Each row is a point. To make a cloud, some directions were put in groups of two or more. Within a group, all points are equally far from the middle, so they leave a hole (a ring in 2 directions, a hollow ball in 3). The other directions are filled evenly. Then the cloud was stretched, turned, moved and blurred a little. Count the holes, and give their numbers of directions, smallest first.

Cloud (14 x 2):
[[ 23  40]
 [ 41  26]
 [ 46  -1]
 [ 30  36]
 [ 15  42]
 [ 31  36]
 [ 42  23]
 [ 28 -33]
 [  8  44]
 [-51  15]
 [-17 -49]
 [ 22 -36]
 [-60  -9]
 [ 31  36]]
Holes: 1 (2)

Cloud (21 x 3):
[[-19   7  41]
 [ 34  39  57]
 [ 46  27  21]
 [-14  28   5]
 [ 50 -11  25]
 [ 32 -42  -8]
 [ 33 -11  30]
 [ 25 -30  10]
 [-13  -2 -43]
 [ 43  39  57]
 [ 54  37 -34]
 [ 11  -7  33]
 [ 22  56  29]
 [  3  11   6]
 [ 60 -25  -8]
 [ 19 -20 -49]
 [-36   4   0]
 [ 51  -7 -39]
 [  9  44  32]
 [  3  -2   6]
 [ 39   2 -34]]
Holes: 0

Cloud (27 x 4):
[[ 22 -49   2   1]
 [-14 -18   4 -27]
 [ -9   9 -25   0]
 [-11 -14 -23 -19]
 [-10  -2 -46   3]
 [-38 -10 -42   1]
 [-23 -60 -16  20]
 [ -3 -23 -23  40]
 [ -5 -27  26  21]
 [  3 -54   4  11]
 [  4 -45  40   1]
 [  1 -10  -2  41]
 [-10 -13  33  26]
 [-27 -41  18  -5]
 [-17 -13  43   2]
 [ -1  -3 -48  13]
 [-10  16 -26   5]
 [-28 -50 -18  27]
 [-34 -36   3  10]
 [ 28  20  15  -6]
 [  0 -59  25   0]
 [ 11 -43  24   9]
 [-15 -32  17  21]
 [-24 -14  14 -17]
 [-11  -5  29  32]
 [-38 -13   3  27]
 [-25   0  13  -8]]
Holes: 1 (2)

Cloud (73 x 8):
[[-17  -2  42 -30  -8  -3  -6 -28]
 [  7  27  -7  -2 -23 -50 -10 -21]
 [ -1   5  -8 -31 -18   4  20  28]
 [  3   5  -5 -17  15  -7 -37   2]
 [  5  18   7 -11 -26  -2  29  12]
 [-34 -13  -4  -9  -9 -20 -10 -18]
 [  7 -18 -24 -33  -2   1  -4  -3]
 [  5  19   4  10 -25  23 -46 -11]
 [ -2  24 -28 -44 -31 -34 -35   6]
 [-10   1 -13  24 -14 -11   4  15]
 [ 14  55  -1   1  -5 -53 -39  -6]
 [ -4  45  -7 -13 -10 -27 -40 -20]
 [  3  -7  -3  -5 -46  37  13   4]
 [ 36  15  -3   4  -7  22   2  21]
 [ 25  21 -21  -7  -4  -9  -4   2]
 [-22  23  -7 -38  16   3 -11   1]
 [ 24  41 -33 -25 -19 -29 -60  -3]
 [  8  24  10  10  -4  47  16 -14]
 [-16  -7  17   8  -8  18 -17  -5]
 [ -2  14  -1  -3 -22   6 -45 -27]
 [  5   3 -21 -30 -32 -23  -9  -5]
 [ 20 -15  -8   5 -33  24  23  10]
 [  9  -6 -16 -36 -18 -30  10 -10]
 [  1  -7  15 -21 -23 -18 -45   3]
 [ -7  38  16   6 -15 -33 -31 -26]
 [-12   3  26 -19  45 -17   5 -10]
 [ -7 -11 -12   6 -26 -45 -36  -4]
 [ 28   2  22   4 -31  23  27  -3]
 [-22  10   7 -40  -1   4  15 -27]
 [ -6   4  36  25 -19 -28  27 -18]
 [-17   6  -2 -10 -25   2 -19 -40]
 [-22 -40  16  19  41  20  20  13]
 [-15  -5 -20 -19   0 -31 -29 -10]
 [-26  30  20  27  32  -7  29 -23]
 [-39 -29  12   4  16  -5  49  -2]
 [ 26  46 -32 -35 -15  -2 -20 -26]
 [-31 -32  28  16   5   7  43  -1]
 [-29  16  -5  -7   4 -24 -23 -18]
 [-16   9  22  -1  -6  23  20 -26]
 [ 22  15  -7  -9  -2  14 -22  15]
 [-10  14  53  31  32 -12  -7 -18]
 [ 29 -15   3  15   7   9  26   7]
 [ -9 -19 -11 -21 -14   9  12 -26]
 [-10   0  15   4   0   1  41 -34]
 [ -8  16  22  10   4 -36   8 -12]
 [  6  28   8 -34  18  -8 -22   4]
 [ 17 -13  20 -27 -29  -6  -6 -39]
 [  9  29 -11 -26 -51  45 -12  -5]
 [ -9  22 -10   0 -19  -8  -2  15]
 [ -9  -4  23 -31 -36  12 -10 -32]
 [-15 -12   7 -13  -3  -3  35  -4]
 [ -5  56  -8   1   0 -52 -10 -21]
 [ -9  11   0 -11 -14  -2  -3 -44]
 [ 21  23  26 -33 -23  36 -16  -9]
 [  7  23  11  -5  10   8  12 -16]
 [-19  15   7  -2   6 -31  -7  -9]
 [  2  17  38  12  11 -25 -30   0]
 [-19  30  -1 -39   6   9  27 -28]
 [-26 -28  13   8  20   5  41   6]
 [-31  24 -10 -29  -2  18  22  14]
 [ 15  10   4  32   1  38   0  -4]
 [  7  18  13 -51 -14 -45 -20  -3]
 [ -9 -14 -27 -14 -22 -12  26   0]
 [  6  17  -1  20   4  43  25 -25]
 [ 11  36  20  13   4 -34 -34   5]
 [ 10  13  -7  -7  15   3 -32 -26]
 [ -1   8  29  34   2 -43  14  10]
 [-35  14 -13   6   8 -39  -8 -16]
 [-15   8  14  20   3   5  49 -15]
 [ 21   7   4  31 -19   0  10   7]
 [  8  -4  -3 -15 -19 -18 -33  16]
 [ 10  24 -28 -26 -22 -28 -38 -16]
 [ -7   0 -22 -18   0  20  38  -8]]
Holes: 0

Cloud (92 x 9):
[[-42   9 -14 -10  -2   8  -1  37  11]
 [ 15 -10  45  -6 -40   4  -4  17   1]
 [-47  16 -18 -24 -16 -24 -10  19   2]
 [ 18 -10  -9  29   5 -19  -4  -2   5]
 [-23  16  -4 -38  11 -13  -9  25   7]
 [ 47   4 -34   1 -24 -32 -12  17 -17]
 [ 25  -1  23 -11 -31  19 -25  30 -12]
 [-25  23   2  -6   8 -25  -2 -33  -9]
 [ 26  -9 -43   9  15 -18  18 -30 -26]
 [ -2  -6 -21  -8  11  -3   9  26 -39]
 [ 30   9 -27 -22 -11 -44  32  16  29]
 [-41  34  39  -6 -24  13  -5  46  21]
 [-14  43  -8 -19 -30  18 -11  54   2]
 [  6  31   7   9 -18 -17  -6 -34  17]
 [ -3 -11  17  11  10  48  34  13   8]
 [  5  22  11 -12 -51 -26   7  -3  33]
 [ 31  27 -13 -11 -26 -33  13 -17  35]
 [ 20  51 -27 -19  14   1  21  14   8]
 [ -5  22   2  38  30  -4  37 -23 -16]
 [ 47 -13   1  21 -20  25  16 -30   0]
 [ 17  26 -21   8 -14 -50  -9  29 -12]
 [-21  12 -22 -13  31  -5  20  -1  18]
 [ 19  -9  -3 -19 -40 -33  28   4  37]
 [  3 -20 -22 -15 -43   7 -25   3 -26]
 [  5  -7 -51 -15   3  -5   1  -8 -38]
 [  2  31  24   4  -2 -53  15  -4  19]
 [ 26   5 -27 -50   0   1 -13 -14 -11]
 [ -8  -2 -25  -9 -42 -10 -32  12  -9]
 [-12  11 -31   0   1 -14  28 -19 -30]
 [ 42  -6 -26 -15 -25 -16  22 -33  17]
 [ 12  18  19  42 -11   3  29   1 -13]
 [  5 -14 -10   2  32  -4  37 -35 -18]
 [ 26  27  11  13  14 -19  26 -15 -15]
 [ -6   3  -5  -3  46   7  23 -21 -10]
 [  8   7 -12  15 -22 -59  13  12  -6]
 [ 43  10   6  15 -17  -1  34 -13  -8]
 [ 41 -21  -2  13  -3  14   8  20   2]
 [ 44 -18  22   9  -4  14  11 -24  24]
 [-14  18  16  37  20  12  15  28  -4]
 [ 23 -34  31  10 -34  -4  14 -15   3]
 [ 34 -18  -2 -16   6  14   1 -32  19]
 [  9  23  -7  -8  35  13  15 -25 -29]
 [ 43   9  24  -5   1 -10  24 -16  16]
 [-34  26 -35 -20  -1 -29  -4   1  -5]
 [ 29   0   0  41 -24  15   2  -5  -3]
 [ 28 -11 -29 -13 -14 -17  15  35  23]
 [-23  31  26  35  29  18  22   3  -8]
 [ 40  -8  -3 -40 -33 -19   5 -19   9]
 [ 36  23 -18  -9 -46   0 -22  36  11]
 [-26   2 -20 -16 -35   8  12   5  -6]
 [-36  32  20  15   3  23 -17  24 -14]
 [  5  53  -6 -26  -1   1  22  -4  10]
 [-16  43  15   0  30   5  13  23  20]
 [-19  35  17  -4 -13 -54  20  25  16]
 [-43  21  10  21   9  18  11  39   7]
 [ -8 -32 -13 -33  -7   8  11  -5 -25]
 [ 11  21 -31  -8 -32   1  11  56  -7]
 [ -6  17   5  15  -9  45  15  14 -32]
 [  0  13   3 -31   8 -28 -16   4 -10]
 [ 14  -7 -24 -16 -35 -28  21  44  23]
 [ 39  28 -10  10 -11 -27 -11 -25   2]
 [ 20  10 -19 -33 -33 -22  13  51  11]
 [ -2  18  53  27 -20   1   0  27  15]
 [  6  37  22   2 -52   0   7  25  27]
 [-25  20  -1   5  -3 -31  17  24 -29]
 [  1   2  12  -9   1  60  -7   6 -26]
 [-27  24  19 -12 -16  33  20  47  14]
 [ 14 -22 -36 -28  16   2   7 -22 -26]
 [-18  34  -5 -17 -21 -42   3  58  18]
 [ -7  14 -36   3  -4  26   1  12   3]
 [-13   7 -32   0 -25  18  11  36 -23]
 [-21  27 -30   5  17 -20  17 -28  -9]
 [-16  15 -18 -40   5 -15  10 -14  22]
 [ -3  28 -30 -17  10   2  25 -26 -24]
 [ -4  53 -22 -16   0 -27 -19  -3  -2]
 [-20   2  17  18  -8 -37  40  21   7]
 [ 10   7  23 -17 -21 -13  10  12 -20]
 [-12  53   1  12   1  24  28   8  -1]
 [ 20   6  25 -14 -33  29   1  33 -12]
 [ 13 -15  -2  14  29  -9  31 -26  17]
 [ 17 -11  11   6 -10  19  46   3 -14]
 [ 14  -1  41  11 -27  10 -26  20   6]
 [ -4  -1  32  -2  11  46 -11 -16  -7]
 [ 53  17  12   1 -16  20 -10  -7  -1]
 [  1   0  11  33  30  18  35 -30 -17]
 [ 42  40 -25 -20 -10 -18 -13 -10  -6]
 [-10  -2  -2  -2 -51 -44 -13  24  23]
 [ 11  11 -40  -8   9  -1  40 -24   6]
 [ 27  27 -34  -5 -39 -38 -16  36   1]
 [ 20  50 -11 -27  -7 -22   2   5  32]
 [ 47 -17 -30 -15 -10 -11  11  23  12]
 [-34  -3  16  11  -1  -1  16 -29 -18]]
Holes: 3 (3, 3, 3)
